Each row of a before or after table is a point. The points were changed in one or more steps. Then noise was added and the rows were shuffled. The steps act on columns, c1 being the first. Write out the steps. A step turns or swaps two columns, mirrors them in a line or flattens them onto one, adds a multiple of one to another, or multiplies or shifts one. Angles are multiples of 10 degrees, from the lower column toward the higher: turns from -170 to 170, lines from 10 to 170 but not 90. Use the fewest steps. Two steps may share a column if one is a turn and the other turns, adds or multiplies; they go together, in the order done. Otherwise the lowest column goes first.

Before:
-42	27	-22
-19	29	-24
-33	-73	0
-1	3	68
-30	-49	-35
12	28	-27
23	-36	-43
-15	25	-28
-36	24	32
33	14	-32
-45	5	-47
29	30	-32
-43	29	-8
-47	23	-50
After:
25	-35	65
-22	-27	-59
38	-38	-97
-38	-14	-62
-6	40	-90
7	-31	-48
4	-25	-60
30	-38	-43
27	-44	-19
58	54	0
-33	-4	-63
43	-24	-96
0	-3	142
45	37	-71
Steps: turn c1 and c2 by 160 degrees; multiply c3 by 2

Before (13 x 6):
-12	-63	71	-69	6	24
61	-58	23	-9	9	-7
-3	-12	-46	-68	-5	-14
0	16	-84	38	7	17
63	79	69	-48	6	3
-20	-44	53	-22	-10	-5
10	-55	44	0	-6	-2
-11	-43	-38	2	-9	-4
4	-19	53	38	-64	3
42	53	70	20	-49	24
0	-66	64	11	-1	65
68	-14	-5	6	-50	96
79	-5	-44	-81	-17	-6
After, 13 rows:
39	-49	30	-18	1	-13
92	91	21	-22	7	11
-31	-41	-19	-12	-10	-13
32	-31	60	-86	8	30
-31	13	-41	-72	-5	-24
26	-33	55	-42	-11	-19
38	-65	47	-11	-1	63
76	43	28	34	-49	-48
-53	2	-68	38	6	25
59	-49	-23	-30	8	4
46	-17	-45	-4	-52	19
33	-27	33	28	-68	-92
32	24	-87	-80	-19	-30
Steps: turn c1 and c3 by -40 degrees; turn c2 and c4 by 20 degrees; add 1.5 times c5 to c6

Before (8 x 8):
34	-98	23	17	49	-7	16	36
7	28	-55	10	-24	20	81	53
46	-47	19	-34	6	-7	20	-10
8	37	-59	26	-19	56	-38	-16
-64	62	-63	1	-30	-6	-49	-19
62	-36	13	-21	2	-10	20	90
-10	-22	-80	10	-55	-31	-67	-40
-49	8	-42	7	-76	39	-35	-10
After:
-61	-16	11	49	-7	-31	-62	-25
-44	-5	-43	8	-32	-37	-48	-16
17	5	59	-43	1	17	20	144
25	-65	40	-70	26	12	10	65
-55	-1	3	31	-13	82	-2	81
-67	31	-61	56	-7	-45	2	-27
-77	-19	-11	-12	-20	-65	25	-63
19	13	49	-74	4	17	11	-9
Steps: swap c1 and c3; multiply c4 by 1.3; turn c2 and c4 by 60 degrees; multiply c5 by 0.4; turn c6 and c7 by -80 degrees; multiply c8 by 1.6
